Each row of a before or after table is a point. One or more steps were done to the points. Then noise was added and the rows were shuffled. The steps act on columns, c1 being the first. Name the steps. A step turns or swaps two columns, mirrors them in a line or flattens them onto one, adds a multiple of one to another, or multiplies or shifts one. Angles are multiples of 10 degrees, from the lower column toward the higher: turns from -170 to 170, lines from 10 to 170 but not 90. Use the fewest steps. Two steps may share a column if one is a turn and the other turns, adds or multiplies; they go together, in the order done. Otherwise the lowest column goes first.
In the rows, zero is written as 128.

Before:
[[137  86 141]
 [102 185  95]
 [150 120  87]
 [103 172 176]
 [100 165 174]
 [ 99 147 114]
 [ 85 185 104]
 [ 78 124 123]
 [ 83 100  92]
 [122 185 125]]
After:
[[112 149  84]
 [102  75 128]
 [144  99 111]
 [129  82 175]
 [172 104 115]
 [182 125  94]
 [120  70  92]
 [134  82 176]
 [143  57 103]
 [138 169 144]]
Steps: turn c1 and c2 by 150 degrees

Before (10 x 6):
[[100 101  97 149  72 138]
 [102  67  99 111 149 143]
 [ 99 136 129 170 129 168]
 [151 129  80  99  89 164]
 [171 127 162  97  91  90]
 [157  67  90  86 150  82]
 [156 138 156 171 110 170]
 [118 112  78 175 145 142]
 [128  90 162  81 133  89]
 [100 140  91 151 116 145]]
After (10 x 6):
[[149 133  91 104 171 100]
 [146 123  76  81 219 119]
 [171 130 129  84 126 101]
 [157 131  82 155 158 157]
 [ 87 126 162 160  41 164]
 [ 79 102  87 171 209 147]
 [148 105  98 148 195 103]
 [ 94 115 163 178  84 120]
 [163 132 158  83  69 162]
 [141 120  95 105 121 104]]
Steps: mirror c1 and c6 in the line at 50 degrees; multiply c2 by 0.4; add -1.5 times c3 to c5; multiply c4 by -1

Before, 10 rows:
[[114 150 115  94 176 124 113 145 128]
 [154 155 107  99 107 126  92 134 150]
 [116 141 175 134 115 154 133   7 133]
 [137 133 100 110 111  94 137 172  89]
 [108 120 125  89 118 117 135 151 140]
 [140 124 110 134 115 138 144 183 116]
 [120 161 123 132 106  97  87 170 149]
 [115 129 140  88 138 130  87 171 105]
 [150 125 136 107 145  92  86 164 148]
 [135 155 156  98 123 123 150 159 112]]
After, 10 rows:
[[ 89 184  99 110 111 127 163  84 136]
 [149 211 121 132 106 172 152  87 119]
 [118 172 109 134 114 112 122  71 140]
 [112 206 157  97 122 107 138  95 136]
 [128 200 116  94 177 143 130 110 115]
 [142 169 126  88 119 124 140 104 109]
 [134 192 175 133 114 116 104 248 116]
 [147 175 136 107 146 176 154  92 150]
 [150 204 106  98 106 165 123 123 154]
 [106 180 139  89 137 168 120  87 115]]
Steps: swap c1 and c9; shift c2 by 50; mirror c6 and c7 in the line at 130 degrees; multiply c8 by -1

Before:
[[138 131 190 114 121 138 174  72 122 103  95]
 [ 87 182 186 129 157  77 127 153  88 139  87]
 [158  90 109 105 150 121  86  80 121 106 123]
 [101 169 139 102 159 148 135 155  89  99 117]
 [156 144 184 176 117 147 144 167 115  84 105]
 [ 71 168 105 195 125  86 180 136 178 165  50]
 [152 119 126  94 114 116 108 144 136 115 106]
 [139 171 127 189  95  86 176 145 130 101  84]
 [ 75 128 172 174  93 101 175 128 127 130 144]
 [ 90 184 110 125 163  75  84 138 168 121 117]]
After:
[[ 89 185 149 137  75  78 101 101 138  72 169]
 [156  90 117  78 125 113 107 153 150  58 166]
 [137 130 167  76 136 176 113 120 126  53  73]
 [ 90 180 203 149 149 126  88  99 175  90 117]
 [138 167 154 171 144  96 106  97  97  54  67]
 [ 99 169 123 134 148 150 121 139 176  51 120]
 [ 72 168 137 168  86  80  72  19  97 113  50]
 [150 122 138 125 131 116 101 192 110  65 141]
 [158 144 160 189 144 184 113 132 126  35 105]
 [ 80 126 179 152 146 135 157  38 105  81  87]]
Steps: turn c4 and c8 by -60 degrees; add 1 times c1 to c8; turn c3 and c6 by 40 degrees; turn c5 and c9 by 120 degrees; turn c7 and c11 by -70 degrees; shift c10 by -50

Before:
[[101 137 137 151 160 131 123 165 121 121  78 125 151 111]
 [145 110 123 133 109 121 124 118 150 133 129 117 122 150]
 [135 108 115 127  96 134 105 136 155 144 114 135 104 122]
 [141 110 122 124 118 131 130 138 140 120 143 135 109 117]
 [137 121 122 119 112 123 112 144 118 147 123 116 110 126]
 [119 130  98 114 120 114 125 116 153 150 135 118  96 116]
 [121 147 122 134 172 171 128 146 118 141  78 138 161 120]
 [137 120 125 158 111 125 109 122 114 116 116 130 123 108]
 [150 130 118 125 117 130 137 128 150 137 112 113  91 123]]
After:
[[102 122 138 152 161 134 118 163 122 134 138 125 151 112]
 [119 130  97 106 121  87 140 116 154 142 195 117  97 116]
 [141 127 122 128 118 137 126 142 139 120 202 134 109 117]
 [138 126 122 110 112 108 119 143 118 141 182 117 110 126]
 [149 129 119 121 117 139 134 128 150 134 173 114  92 124]
 [121 125 123 127 171 249  84 141 118 141 138 138 161 119]
 [145 130 124 129 108 106 131 121 152 134 189 117 122 150]
 [135 126 115 121  96 136 100 141 155 142 174 135 104 121]
 [138 127 125 159 111 112 114 123 115 131 175 130 123 108]]
Steps: flatten c2 and c8 onto the line at 100 degrees; turn c4 and c10 by 30 degrees; multiply c6 by 3; turn c6 and c7 by -20 degrees; shift c11 by 60

Before, 8 rows:
[[100 164 135 150 108 160 113 143 106 143  86 141 118 137 118 112 105 122
  123 136]
 [136 163 116  97 167 158  99 125 134 132 149 138 125 110 160 107 161 115
  145  84]
 [111  98 100 143 155  95 124 110 109 118 110 151  97  98 140 137 149 150
  155 148]
 [160 135 155 118 158 147  88 130 149 124 122 126 164 129 127 130 114 146
   99  82]
 [111 155 139 114 117 143 126 152 144 128 124 100 160  95 134 153 149 131
  142 125]
 [117 125  99 154 107 131 146 108 149  97 128 144 108 127 172 143 138 117
  127 150]
 [147 140 122 120 122 122 127 169 148 127 155 120 111 142 118 133 156 127
  111 123]
 [153 105 128 151 172 111 104 162  88 145 111  98 150 133 162 116 122 128
  108 113]]
After (8 x 20):
[[117 125  99 154 108 131 146 108 142  97 144  80 109 128 172 143 139 117
  129  79]
 [135 163 117  97 168 159  99 126 116 133 147 186 125 151 157 107 161 115
  119 247]
 [147 140 122 120 122 122 127 168 120 127 160 142 111 110 122 133 156 127
  138 137]
 [160 135 156 118 158 147  89 130 147 123 140 198 164 117 135 130 114 146
  155 246]
 [153 105 128 151 172 111 104 162 115 145  85 176 150 116 166 116 122 128
  145 152]
 [111  98 100 144 155  95 124 110 129 118 102  78  97 165 137 137 150 150
  113  88]
 [112 155 139 115 117 143 126 151 141 128 137 157 160 163 134 153 149 131
  126 121]
 [100 164 134 150 108 160 113 142 147 143  85 104 118 118 118 113 105 122
  130 113]]
Steps: turn c9 and c11 by 50 degrees; multiply c20 by 3; turn c12 and c20 by 150 degrees; turn c14 and c19 by -160 degrees; add 0.3 times c19 to c15

Before (11 x 32):
[[119 138 118 121 104 133 131 134 129 135 122 104 135 120 108 102  94 116
  135 135 163 135 131 125 143 151 113 146  45 116 126  76]
 [103 135  77 128 102 133 137 106 124 122  96 109 152 160 106 122 150 117
  131 121 133 143 135 153 133 144 121 153 145 120 127 136]
 [115 106 116 119 108 135 132 140 132 128 100 110 102 167 107  97 119 134
  141 181 158 153 136 114 141 147 141 139 145 123 101 136]
 [163 126  88 106  97 126 130 139 115 126  88 130  97 122 106 117 134 116
  127 145 139 154 116 137  73 106 114 121 146 117 120 133]
 [107 122 150  95 116  88 145 128 137 146  78 118 127 118 149 115 119  60
  136 158 147 116 119 113 132 155 117 156 139 115 130 153]
 [227 103 135 101 108 101 133 125 135 150 116 121 137 167 147 116 124 152
  119 129 138  73 146 118 139 136 147 158 114 162 114 151]
 [101  94 220 143 109 133 126 134 125  91 119 125 159 122 106 117 154 147
  145 126 133 157 118 128 134 120 113 154 143 143  57 154]
 [111 136  81 151 103 137 127 143  71 113 124 128 157 118 105 123 148 116
  128 124 139  90 133 249 131 116 123 158 114 131 129 154]
 [119 114 114  90 106 125 149 140 139 154 104 103 125 133 138 124  84  74
  129 153 145 112 121 121 138 145 119 152 129 145 132 153]
 [114 116 183  93 104 107 165 142  47 160 125 134  73 133  99 125 149 152
  141 129 131 154 115 120 139  94 164 116 136 131 115 130]
 [100 127 120 104 106 118 142 103 133 127 122 127 143 148 103 108 123 105
  147 128 159 119 121 110 139 128 138  43 141 150 125 136]]
After, 11 rows:
[[102  94 221 144 109 122 126 134 125 169 118 125  97 133 105 117 117 117
  146 125 132 156 102 128 135 121 114 153 144 143  57 153]
 [115 106 116 120 108 168 132 140 133 133 100 110 154 135 107  98 135 133
  141 181 159 154 136 114 141 147 141 137 144 123 100 137]
 [104 136  78 129 102 159 136 106 123 125  96 109 103 134 106 123 135 116
  131 121 135 143 107 153 133 144 121 153 146 121 128 137]
 [227 102 136 102 107 167 132 125 136 126 115 122 119 101 148 118 146 161
  119 130 137  72 132 118 139 136 145 158 113 162 113 152]
 [119 113 114  91 105 132 149 140 139  73 104 103 131 125 138 124 120 104
  130 153 144 111 172 121 138 144 119 153 129 145 132 153]
 [162 126  87 105  97 122 131 139 114 122  88 130 158 125 106 117 116 117
  126 146 139 153 122 137  74 106 114 121 146 117 119 134]
 [120 138 119 121 104 120 131 134 128 115 122 103 122 133 109 102 131 124
  136 135 163 135 162 126 142 150 115 146  44 115 126  75]
 [111 137  80 151 102 118 126 142  71 131 125 128  99 137 105 123 134 109
  129 124 140  90 108 248 132 115 123 158 113 132 129 155]
 [113 115 183  92 104 132 164 143  49 119 125 133 183 107 100 125 115 165
  141 129 131 154 108 119 139  95 164 116 136 131 116 130]
 [ 99 127 121 103 106 149 141 104 134 114 122 128 113 117 103 109 121 109
  146 129 159 119 134 109 139 127 138  43 141 151 125 134]
 [107 122 151  96 116 118 146 128 137  71  78 117 129  88 149 115 119  88
  136 159 148 115 136 113 133 156 117 156 139 114 130 153]]
Steps: swap c6 and c14; mirror c10 and c18 in the line at 70 degrees; multiply c13 by -1; turn c17 and c23 by -90 degrees

Before:
[[131 113 153 142 122 119 129 126  91 132 188 115  96 120 103 104 142 118
  141 108 110 158 136 120 111 167 121 119 109 121 100 122 130 143 131 158
  119 158 151 153 125 123 107 121 129 180 166 146]
 [166 133 140 114  97 117 114  98 125 110 119 168 115 102 150 128 103 161
  152 109 139 133 153 155 134 112 128  96 163  95 115 147 102 145 111 185
  123 120 149 180 172 181 104 121  84 152  96 150]
 [141  87 107 120 117 124 112 111 104 109 148 127 115 151 104 122 154 121
   91  71 132 124  69 132 104 154 164 140 130 100 181  98 143 140 167 137
   99 130 154 181 120 139 136 112 164 108 125 149]
 [132 141 190 110 166 127 138 120 154 141 119 171 145  89 114  93 115 131
  163 123 115 174 118 134 148 127 152 176 110 151 129 157 130 125 137 142
  152 109 138 112 109 128 109 141 125 161 112 128]
 [129 100  82  96 103 108 131 136 170 114 114 159 110 143 125  94 146 138
  119 114 126 148 107 156 122 143 122 138 170 100  75 101 102 146 144 126
  126 140 122 138 124 134  92 162 136 125 147 177]
 [104 120 169 145 131 127 146 114 157  91 180 123 134 137 128 141 169 137
  139 112 172 156 109 139 103 131 119 165  92  85  88 145 139 137 155 118
  108 122 152 108 129 127 146  99  77 182 159 121]
 [131 161 150 157 118 100 114 117  85  93 109 146 117 113 119 160 125 111
  133 145 165 167  91 162 154 127 122 150 117 143 107 153 141  97 148 174
  135 150 162 109 101 184 115 129 112 143 168 117]
 [124 157 166 181 117 149 128 128 155 141 100 157 123 146 123 115 140 125
  143 137 169 113 158 126 153 164  90 166  93 120 151 152 120 124 117 130
  146 142 110 135 128 129 128 138 120 142 171 153]
 [130 116 121 143 104 144 126 124 160 141 113 127  83 160 102 102 134 105
  124 129 129 144 150 133 115 102 117 157 137 145 116 103 139 148  94 117
  101 126 181 107 130  98 143 132 126 120 141 115]]
After (9 x 48):
[[140  88 107 120 117  90 110 110 106 109 148 125 118 152 103 123 154 122
   94  70 132 124  70 132 105 167 164 125 130  99 182  98 142 127 168 138
  101 131 154 182 119 138 136 113 165 108 124 148]
 [125 156 165 182 117 121 127 126 155 142 102 158 102 145 124 114 140 126
  144 138 167 114 158 126 153 195  89 145  92 122 152 154 119 129 118 132
  146 143 110 135 129 128 128 138 117 143 173 151]
 [104 120 168 145 132 144 147 114 160  93 180 123 138 139 128 141 170 138
  138 110 171 157 109 139 101 154 119 159  90  85  86 146 140 128 155 117
  108 122 152 108 128 127 145  97  77 182 158 119]
 [128 115 123 146 103   8 125 125 159 143 112 128  64 162 102 103 133 105
  123 127 128 143 150 134 116 120 117 166 137 146 116 104 140 129  94 117
  100 126 181 105 131  98 144 131 126 121 143 114]
 [129 101  82  96 103  69 133 135 170 114 115 159 128 142 124  94 147 138
  119 114 126 149 105 156 122 151 120 127 170 101  76 100 104 129 144 126
  126 140 122 136 124 133  90 161 137 123 147 178]
 [165 133 141 113  95  86 112  99 127 111 116 168 122 103 150 129 103 160
  155 108 139 133 153 156 134  90 126 106 161  95 117 146 103 127 112 185
  122 118 148 179 172 180 105 121  85 154  93 149]
 [131 160 149 157 119  87 114 117  84  94 110 147 143 115 119 161 126 109
  132 145 166 166  91 161 153 142 123 147 116 142 108 153 141 132 149 175
  135 149 162 109 101 183 114 128 109 145 167 119]
 [132 142 191 110 167 175 138 120 156 141 120 172 146  89 114  92 115 131
  163 122 116 175 119 135 148 157 153 169 110 153 129 158 131 129 136 142
  154 108 140 113 108 126 105 143 126 161 110 130]
 [129 115 154 140 122  34 129 127  93 132 187 115 104 122 104 102 140 119
  139 109 108 160 135 119 112 167 122 103 109 121 102 122 130 127 131 160
  121 159 151 154 125 121 107 122 128 179 165 147]]
Steps: multiply c13 by 3; turn c6 and c13 by -70 degrees; turn c26 and c28 by -30 degrees; multiply c26 by 1.3; multiply c34 by 0

Before, 8 rows:
[[112 140 127 180 167  91 110  97  91 135 127 183 133 162  95 115 102 151
  140  78 129 121 139 107 121  82 136 152 149 118 148 178 154 168 143  86
  125 118 132  95 121 160 132 128 126 106  92 109 139 143 155 118 112  97
  122 133 140 135 136 144 152 112 115 108]
 [110 154  97 166 133  87 158  53  88 172  98 120 135 144 105 184 104 133
   77 118  74 190 137 137 151 131 153 129 150 211 141 140 113 195 106 179
  107  94 153 152 163 154 120 161 131 127 127 184  92 143 137 181 192 137
  163 131 179 159 154  75  79  98 175  98]
 [119 109 121 178 164  81 121 120 126 135 128 169 140 143  75 135  89 171
  128 118 133 133 168  87 121 103 139 141 132 129 167 170 137 155 146 122
   95 125 114  94 129 152 119 133 142 123  84 145 126 122 161 140 100  81
  129 127 113 165 193 135 166 120  99 142]
 [168 128  97  96 118 109 118 126 150 165 166 172 108 101 142 132  90  90
   99 158 115 140  84 157  92  85 143  70 103 141 111  98 135 179 143 148
  114  86 169 161 165  71  97  85 147 194 136 149  68 138 135 179 148 160
  177 112 140 107 132 105  97 153 142 155]
 [144 151 122 114  76 133  65 169 158  85 175 125  99 106 137  86 130  93
  120 161 126 122  87 115 117 161  91  99  85 129  91 115  87 150  84 116
  146 135 133 150 146  94 142 121  86 151 146 114 119  90 107 103 124 142
  145 158 157  91 114 117 154 168 113 170]
 [126 160 152 109 125 130  76 163 137 128 127 136  75 135 118 103 161 119
  131 133 139 141 114 139 119 132 102  96 121  92 108 112  67 126  96  94
   93 164 117 124 119 133 161 142 106 140 123 113 112  60 116 108 106 146
  125 165 131 108 109 109 155 130 117 154]
 [101 167 143 142 108 143 105 134 102 101  99 165 175 157 110 117 149 144
  141  93 152 141 162 140 118 126  94 132 122  87 123 157  93 125  94  95
   96 138 159 120 112 147 141 142  91  94 133 112 107 111  99 117 124 126
  110 145 138 112 104 131 156  92 120 133]
 [111 112 143 148 165 105 121  97 110 119 140 145 136 122  95 126 125 123
  151  85 136 155 174  95 138  94 152 156 169 124 152 180 143 134 144 110
  163 139 124  94 124 172 106 141 185 128  87 126 128 121 118 142 106 114
  113 139  76 139 161 114 147 105  89 150]]
After (8 x 64):
[[126 159 152 109 124 131  74 164 137 127 128 135  75 135 117 103 161 117
  131 133 138 141 115 139 118 132 101  98   6  93 108 111  66 126  95  94
   93 164 116 124 106 133 175 141 105 140 124 112 112  67 116 108 106 103
  107 166 131 108 109 109 154 132 116 111]
 [143 152 122 115  76 132  64 169 158  85 174 125  99 106 135  85 132  94
  119 162 126 123  87 114 116 161  92 100  42 128  91 114  88 151  84 115
  130 135 133 151  83  93 158 121  84 150 147 114 119 127 107 103 124 165
  135 159 158  91 113 117 154 167 113 131]
 [119 108 122 177 164  80 121 119 127 135 129 169 139 141  75 136  90 171
  127 118 134 134 169  87 122 103 142 141 121 129 165 170 136 155 146 122
  142 125 114  95 114 153 118 132 143 122  83 143 125 119 161 139 101  40
  132 127 113 163 195 135 168 120 100 124]
 [167 128  96  96 118 109 119 125 150 165 167 172 107 101 142 131  90  91
   99 159 114 140  83 156  92  85 143  70 132 141 110  98 135 178 142 146
   94  85 168 160  90  72 113  85 147 194 136 149  68 159 135 179 147 143
  185 111 140 107 131 104  98 152 141 154]
 [111 140 128 182 166  91 109  99  91 136 127 182 132 163  96 115 101 152
  141  78 130 120 140 106 121  81 136 152 166 118 147 177 153 169 142  87
  150 118 133  95 149 160 123 130 126 108  92 111 137 125 154 118 111  93
  123 134 140 133 136 144 151 112 115 129]
 [111 112 144 147 166 105 124  97 110 119 141 145 137 122  95 127 125 124
  152  87 137 155 176  94 139  93 153 156 137 125 152 181 143 135 143 110
  162 140 124  95 110 172  98 141 184 127  88 126 128  87 118 141 107 156
  123 141  77 140 162 114 147 103  89 117]
 [100 168 143 143 109 143 104 135 101 101  99 166 175 157 109 118 150 144
  141  93 153 141 162 141 118 126  95 133  96  87 124 157  93 126  93  96
  108 138 158 121 128 147 144 142  90  94 133 113 107 117  99 117 124  85
  102 146 138 112 103 131 156  92 119 111]
 [110 154  97 167 133  87 157  52  87 171  97 120 135 145 104 184 104 133
   78 117  74 189 139 137 150 130 152 129 163 209 141 139 114 196 104 178
  109  95 153 153 145 155 137 163 131 126 128 184  92 123 138 180 193 112
  163 130 179 159 153  76  79  99 177 170]]
Steps: multiply c50 by 2; turn c29 and c50 by -60 degrees; add -0.3 times c33 to c43; turn c43 and c55 by -20 degrees; turn c37 and c54 by 50 degrees; multiply c54 by 1.6; turn c41 and c64 by 110 degrees
